Each row of a before or after table is a point. One or more steps were done to the points. Then noise was added and the rows were shuffled. The steps act on columns, c1 being the first. Name the steps. A step turns or swaps two columns, mirrors them in a line or flattens them onto one, adds a multiple of one to another, or multiplies or shifts one. Angles are multiples of 10 degrees, from the lower column toward the higher: turns from -170 to 170, lines from 10 to 170 but not 90. Use the fewest steps. Two steps may share a column if one is a turn and the other turns, adds or multiplies; they go together, in the order done. Otherwise the lowest column goes first.

Before (12 x 2):
0.3	-2.5
-4.7	2.4
1.2	0.6
0.9	4.5
2.1	1.0
-3.2	2.0
-5.8	2.7
0.0	6.7
2.7	0.3
3.9	-3.6
-0.3	0.7
0.0	4.1
After (12 x 2):
-1.2	-6.8
0.0	2.4
-0.6	-3.7
-2.7	-0.2
-1.7	-4.4
4.3	-3.5
-3.0	4.3
-2.3	-0.5
-1.0	-0.3
5.1	-3.5
0.5	-0.8
2.9	-2.3
Steps: turn c1 and c2 by 170 degrees

Before, 14 rows:
1.9	0.6	-2.2	-6.3
2.0	-4.9	0.4	-0.8
3.0	-3.6	3.7	4.2
-3.7	4.3	1.4	5.5
-5.0	6.9	0.6	3.1
1.2	-1.7	-0.2	-4.4
-0.5	-4.8	0.4	4.2
-0.9	3.2	3.0	2.6
2.2	-3.4	-1.4	2.2
0.4	3.3	-0.9	-2.4
1.0	-1.8	0.2	-0.4
3.4	-4.0	1.6	1.5
-1.6	2.2	-2.9	-1.5
5.5	-0.1	-1.6	-2.6
After, 14 rows:
2.6	2.0	-0.4	-4.8
3.0	5.2	0.2	-0.8
1.2	-3.3	-0.9	-2.4
-0.3	-3.0	2.5	2.8
6.7	0.0	-1.4	-2.6
0.6	4.5	0.3	4.0
-1.2	-1.7	-2.7	-1.2
3.4	3.2	-1.2	2.9
4.2	3.8	1.5	1.5
2.1	1.7	0.0	-0.6
3.8	4.1	3.5	4.5
2.9	-0.4	-2.4	-6.0
-4.3	-6.9	0.5	3.1
-2.9	-4.1	1.2	5.6
Steps: shift c1 by 1.0; multiply c2 by -1

Before (10 x 9):
1.4	1.5	1.7	-3.6	-0.2	0.6	-0.4	-1.6	-2.6
1.2	-3.7	2.4	-3.5	-0.9	-0.3	1.5	-1.9	1.2
-1.5	0.2	2.3	-2.4	-0.2	-0.3	-0.9	4.4	1.2
1.1	0.0	-1.0	-4.5	-2.0	0.4	0.1	0.3	1.4
-10.9	-2.4	-0.5	0.6	-1.0	2.5	-1.7	-2.8	-0.4
-1.8	-1.4	2.0	2.6	-9.3	6.0	4.4	-1.4	1.2
-1.9	-2.9	-0.4	-3.8	-8.5	-1.8	0.0	-1.0	-6.1
0.7	-0.4	0.4	-0.4	-1.1	-1.8	1.4	-1.3	1.1
-0.1	-0.8	3.6	-1.5	-11.9	0.0	-2.0	1.2	0.7
-5.3	0.9	2.3	-1.9	-1.1	1.0	2.6	-1.4	2.3
After (10 x 9):
-0.6	-0.5	1.8	-1.4	-11.6	-3.4	-2.1	1.4	-1.2
1.1	1.6	1.9	-3.3	-0.2	-1.6	-0.4	-2.0	-4.7
-5.3	0.7	2.2	-1.7	-0.8	-1.8	2.4	-1.3	0.5
1.0	-0.1	-1.3	-0.5	-1.2	-1.4	1.2	-1.5	-0.6
-2.1	-2.7	-2.1	-4.1	-8.5	-0.4	0.4	-1.3	-8.5
0.9	-3.4	1.4	-3.7	-0.7	-2.3	1.2	-2.3	-0.5
-1.6	0.4	1.0	-2.1	-0.2	-2.2	-0.7	4.8	-0.6
-1.2	-1.3	6.2	2.8	-9.6	1.5	4.4	-1.3	-0.7
-10.7	-2.4	2.1	1.1	-1.2	2.0	-1.9	-2.8	-2.3
1.6	-0.5	0.1	-4.8	-2.4	0.8	0.0	0.4	-0.6
Steps: turn c3 and c6 by -60 degrees; shift c9 by -2.0

Before, 9 rows:
7.7	3.5	2.0	3.8	-1.3	2.2	1.2	-3.5	1.8	-1.0	1.5	-2.2
-0.3	1.2	-2.5	-1.4	2.0	-4.5	2.4	1.5	-1.1	-4.8	-1.3	-1.0
3.5	-1.2	-0.9	3.1	4.6	-2.4	2.4	-4.8	-4.8	1.1	-1.5	0.0
-1.8	0.7	-3.7	0.0	1.9	-0.8	-3.2	3.4	3.1	-2.9	-0.9	2.0
2.8	-1.9	-0.5	-4.2	8.6	-5.4	1.1	2.6	-1.1	1.2	1.1	1.7
-1.9	-5.2	-4.9	-2.1	-0.5	0.1	5.1	-5.9	0.3	-2.4	1.3	1.7
0.2	3.1	2.3	1.1	4.2	-0.1	-3.9	-4.9	-1.4	2.2	-4.6	-0.5
5.4	0.4	-4.6	-0.5	4.8	-1.1	-4.4	-0.8	-3.6	-2.7	-3.8	-1.5
1.6	3.6	4.7	-0.9	4.8	-0.4	0.8	3.8	-2.7	1.2	0.6	0.7
After:
-1.3	0.6	-1.0	-0.7	2.3	-4.1	3.4	1.6	-1.5	-5.0	0.2	-0.6
-2.2	-5.2	-1.4	-2.5	-0.3	0.0	6.7	-5.3	1.7	-2.4	3.9	0.5
3.3	3.2	2.7	7.7	-1.0	2.4	0.1	-3.7	-1.5	-1.1	0.2	2.2
0.5	1.1	-4.6	-1.8	2.3	-1.0	-1.0	3.6	2.7	-3.3	0.7	2.6
0.7	3.2	-0.1	0.0	4.0	0.1	-4.4	-5.1	-0.7	2.4	-5.9	-1.4
-0.9	3.6	4.6	1.6	4.6	-0.3	-1.7	4.1	0.4	1.4	-1.2	-2.7
3.4	-1.7	0.4	3.5	4.3	-2.7	2.0	-5.4	-0.9	1.1	-0.9	-4.6
-4.0	-2.0	0.3	2.8	8.4	-5.4	1.6	2.6	1.4	1.0	1.1	-1.2
-0.6	0.4	-6.4	5.2	4.8	-0.7	-1.5	-0.8	-1.6	-2.5	-1.7	-3.4
Steps: swap c1 and c4; add -0.5 times c3 to c11; turn c3 and c7 by -30 degrees; mirror c9 and c12 in the line at 40 degrees

Before:
4.3	-1.5	-2.1	-1.3	0.9	-1.6	6.3	1.0	-2.9	-1.7	0.8	1.1	-2.4	-4.3	6.8	2.3	0.9	0.4	3.5	1.7
-0.4	-0.2	2.3	1.5	4.6	-4.4	4.8	5.7	0.0	0.3	-5.5	0.1	0.5	-0.3	-0.1	-3.8	-4.4	0.3	3.6	-0.3
-2.2	2.4	1.7	5.1	-1.4	-5.3	2.5	-1.2	5.7	2.3	1.9	1.5	0.6	1.9	-4.0	-0.2	-3.8	3.0	0.9	2.0
-1.1	2.9	3.5	0.5	0.6	-7.7	2.9	1.2	4.7	4.0	-0.2	-3.3	1.6	4.7	0.4	-1.9	-3.4	-0.7	2.9	-0.4
0.9	2.3	0.2	-0.2	-3.8	-1.4	1.9	1.6	5.6	5.3	1.4	0.9	0.3	-0.8	0.3	0.9	-5.1	3.8	-0.9	0.8
-1.3	5.9	3.1	1.3	-3.9	-1.9	2.1	-1.9	3.0	3.9	3.2	0.7	-0.9	3.3	1.3	-2.9	-6.2	5.0	2.1	3.2
5.6	-1.7	-1.5	-2.9	2.7	-0.6	2.1	3.1	-0.4	-4.7	2.8	-1.4	-2.2	-3.7	4.8	1.6	-0.9	5.9	3.4	1.6
3.2	3.7	-1.5	0.9	4.6	-2.4	3.5	6.5	-0.9	-2.2	-2.7	1.2	0.8	2.3	2.7	0.6	-1.2	-0.5	6.1	-2.1
4.0	0.1	-2.2	-3.1	-1.1	0.3	1.7	-1.7	-2.0	-0.4	0.4	-1.6	0.6	-6.3	1.0	3.7	-1.5	4.4	5.0	3.1
2.2	1.9	-3.5	-2.6	4.6	1.6	6.6	3.8	-0.2	-1.8	-1.9	-2.6	-3.2	-1.8	1.8	1.7	0.8	3.6	2.8	3.0
-3.3	3.3	3.2	2.7	-2.2	-1.4	1.2	1.6	4.0	3.1	4.2	-1.5	1.6	1.6	-0.4	0.9	-7.2	0.2	0.5	4.4
After:
2.5	1.9	2.0	-1.8	4.4	1.4	6.4	3.7	2.7	-1.7	-1.4	-5.2	-3.4	-2.2	1.2	-0.6	1.0	-3.6	4.5	2.5
-3.1	2.6	-4.2	1.6	-2.0	-1.3	1.5	1.8	2.9	3.1	-2.8	-1.9	1.4	1.2	-0.6	-2.4	-7.1	2.8	-1.6	3.9
3.4	3.5	-3.2	-1.3	4.6	-2.2	3.6	6.9	1.6	-3.0	2.1	1.3	1.0	2.8	2.8	-1.5	-1.3	-2.6	5.7	-2.0
3.8	-0.3	0.8	-0.2	-1.2	0.1	1.1	-1.8	2.4	-1.1	-3.5	-4.7	0.9	-6.1	1.5	2.7	-1.7	-2.1	6.3	2.7
5.5	-1.6	0.8	0.6	3.0	-1.1	1.8	3.3	3.8	-5.0	-6.5	-5.7	-2.5	-3.9	4.5	-2.9	-0.8	-1.7	4.6	1.9
-2.1	5.7	-3.6	1.8	-3.9	-2.0	2.0	-1.6	0.0	3.8	-5.8	-3.0	-0.9	3.2	1.0	-5.0	-6.0	-0.8	0.4	2.9
-1.7	3.2	-3.1	2.8	0.3	-7.7	3.5	1.1	0.7	4.1	0.9	-2.9	1.5	4.9	0.3	-5.6	-2.9	0.5	1.6	-0.3
4.9	-1.1	-0.5	-1.1	0.7	-1.9	6.0	1.5	3.6	-2.0	-1.0	0.8	-2.1	-4.4	6.8	-2.4	1.0	0.5	4.5	2.2
0.8	2.4	0.6	0.6	-3.3	-1.4	1.8	1.9	3.7	5.3	-3.7	-1.3	0.5	-0.8	0.7	-4.5	-5.1	-2.1	-0.4	1.1
-2.6	3.1	-5.2	-1.5	-1.0	-5.1	2.4	-1.6	0.6	1.9	-3.4	-0.8	0.5	1.6	-3.8	-1.9	-3.6	-0.1	-1.7	2.1
-0.2	-0.7	-4.0	1.3	4.6	-4.4	4.2	5.4	-3.1	0.3	3.3	0.1	0.5	0.1	-0.3	-1.6	-4.4	-4.4	1.9	-0.1
Steps: turn c3 and c4 by 120 degrees; turn c3 and c19 by 30 degrees; add 1 times c15 to c9; turn c9 and c16 by -60 degrees; add -0.7 times c18 to c12; turn c11 and c18 by 130 degrees

Before, 10 rows:
-2.3	0.2	1.5	-1.3	-4.8	-0.2	2.7	-0.7	-1.7	-4.0	2.8	2.6	-1.0	1.9	-0.5	-1.4	-5.5	-1.7	0.3	0.0	-1.2	-3.8	-0.6	-0.2	2.6	-2.9	-3.0	4.4	1.3	-2.0	-4.5	0.0
-3.0	-1.6	-0.3	-0.9	-1.7	0.0	-1.2	-0.8	-1.2	-0.5	0.9	1.9	1.9	3.8	1.0	1.3	-3.5	-4.1	1.9	0.4	-5.8	-0.2	0.1	-1.7	-0.7	0.0	-0.6	4.7	1.7	-1.3	-0.8	-0.3
-3.4	-4.0	1.6	0.0	-0.7	3.9	1.9	0.3	-3.8	2.4	1.9	0.7	2.9	4.4	2.9	-3.0	-4.6	-0.4	2.0	-1.8	-0.5	-6.6	0.4	0.7	1.3	-0.6	-2.6	2.9	1.6	-3.1	-3.8	-2.0
1.5	-1.5	-1.1	-0.3	-0.3	-3.5	-2.7	2.0	0.5	-0.8	1.3	-1.3	-1.3	2.7	0.1	-2.3	-4.0	-2.1	-3.2	1.1	-5.0	-3.6	0.2	0.6	-1.3	-2.5	-2.8	4.5	-1.3	-2.3	-2.7	5.1
-1.7	-5.6	1.9	-1.6	1.0	-1.0	2.8	0.0	0.5	-1.4	2.3	1.9	2.1	4.0	-0.2	-1.1	-1.0	-1.1	2.1	-2.8	1.2	-3.1	-0.3	-1.5	-0.4	1.0	-3.0	2.2	3.6	0.9	-5.7	-2.2
-2.9	2.2	-2.0	-1.5	-1.7	-4.1	-4.2	-3.7	-1.3	-0.4	-2.2	-0.8	-0.7	3.2	-3.1	-2.2	-2.4	-2.5	-1.3	0.4	-2.0	-4.3	1.4	3.0	2.2	-2.4	-0.2	4.6	-3.0	0.5	-1.9	3.2
-5.6	-4.3	4.6	1.2	-2.7	1.3	-1.9	4.5	3.1	3.3	2.9	3.6	-2.9	0.7	4.4	0.5	-0.2	2.8	5.1	-2.3	2.7	1.5	-2.0	-2.9	-2.6	2.5	-2.2	-2.1	4.0	-3.0	0.3	6.5
2.6	3.6	1.6	-3.7	4.3	5.0	2.2	4.2	6.8	4.5	0.1	-3.9	-5.7	-1.5	-4.3	4.7	1.7	2.3	1.1	-0.7	3.3	2.0	-2.8	-4.4	-2.6	-2.0	6.2	-0.6	1.4	-7.1	0.1	-0.1
1.8	0.3	3.5	-0.8	2.5	0.0	1.9	3.4	2.1	4.7	3.3	-3.2	-7.7	-1.8	-3.8	3.5	3.7	5.2	4.5	-1.6	1.3	-0.8	-1.7	-7.2	-3.7	-2.7	6.2	1.0	1.3	-6.1	2.6	-0.4
1.2	3.2	-1.7	-2.8	-0.1	2.1	-1.4	4.9	4.3	5.1	-1.8	-2.7	-7.6	-2.1	-4.8	3.4	2.9	0.9	1.1	-0.1	3.1	0.9	0.8	-7.0	-6.5	-4.6	1.1	5.3	-0.1	-5.0	-0.5	-3.5
After (10 x 32):
-1.4	0.4	3.8	-1.4	2.3	0.1	1.7	3.6	2.2	4.4	3.4	-9.5	-3.4	-1.6	-3.5	3.4	3.6	4.9	4.6	3.5	1.6	-0.8	-1.6	-7.1	-3.9	-2.7	-6.2	-1.9	1.3	-6.4	2.7	-0.5
3.2	-5.7	1.9	-2.2	1.0	-0.8	3.0	0.2	0.3	-1.6	2.6	1.0	2.0	4.0	0.1	-1.1	-1.0	-1.1	1.8	7.4	1.4	-3.1	-0.3	-1.6	-0.4	0.8	2.8	-1.2	3.9	0.6	-5.5	2.7
5.5	-4.5	4.5	-2.7	-2.7	1.2	-1.7	4.6	3.2	3.5	2.7	-2.3	-2.1	0.9	4.4	0.4	-0.5	3.0	4.9	-0.9	2.5	1.3	-2.0	-3.0	-2.4	2.5	3.4	5.4	3.9	-2.9	0.2	-6.1
5.8	2.2	-1.8	0.7	-2.0	-4.1	-4.0	-3.9	-1.4	-0.3	-2.3	0.5	-1.2	3.1	-3.2	-2.4	-2.3	-2.6	-1.7	4.0	-1.9	-4.3	1.4	3.0	2.2	-2.6	0.8	-2.0	-3.2	0.3	-2.0	-2.9
5.7	-1.5	-0.1	0.5	-1.6	0.0	-1.4	-0.8	-1.4	-0.4	0.9	3.0	0.4	3.6	0.9	1.1	-3.1	-4.2	1.8	2.0	-6.0	-0.2	-0.3	-1.5	-0.9	-0.1	0.5	-2.1	1.7	-1.3	-0.8	0.1
5.0	-3.9	1.8	-1.9	-0.9	3.9	2.1	0.1	-4.2	2.6	2.1	0.8	3.1	4.3	2.8	-3.3	-4.8	-0.5	2.0	1.9	-0.6	-6.9	0.2	0.6	1.3	-0.7	2.1	-0.4	1.5	-3.2	-3.8	2.1
4.7	0.3	1.6	0.3	-4.5	0.0	2.8	-0.7	-1.7	-4.1	2.9	0.3	-1.4	2.2	-0.3	-1.2	-5.4	-1.6	0.3	3.7	-0.9	-3.4	-0.6	0.0	2.5	-2.9	2.7	-2.7	1.6	-2.0	-4.4	0.5
-3.4	3.7	1.8	0.6	4.4	4.6	2.2	4.4	7.0	4.4	0.2	-7.5	-2.2	-1.5	-4.3	4.6	1.9	2.1	0.9	11.0	3.2	1.8	-2.6	-4.4	-2.9	-2.1	-6.0	-1.1	1.4	-6.9	-0.1	-0.8
0.7	-1.4	-1.3	1.1	0.0	-3.5	-2.9	2.4	0.4	-0.9	1.1	-1.0	-1.0	2.5	0.2	-2.3	-3.8	-1.9	-3.1	-0.4	-4.9	-3.2	0.4	0.4	-1.2	-2.4	3.6	-4.8	-1.3	-2.3	-2.5	-4.8
1.6	3.5	-1.6	1.0	-0.3	2.2	-1.3	5.1	4.3	4.8	-1.9	-4.6	-5.9	-2.1	-4.6	3.6	3.0	0.6	0.9	8.1	3.1	1.2	0.9	-6.9	-6.9	-4.6	-1.6	-5.7	0.0	-5.4	-0.9	3.0
Steps: multiply c1 by 1.3; turn c1 and c28 by -150 degrees; add -1 times c3 to c12; turn c12 and c13 by -30 degrees; turn c4 and c20 by -110 degrees; multiply c20 by 3; turn c27 and c32 by -170 degrees
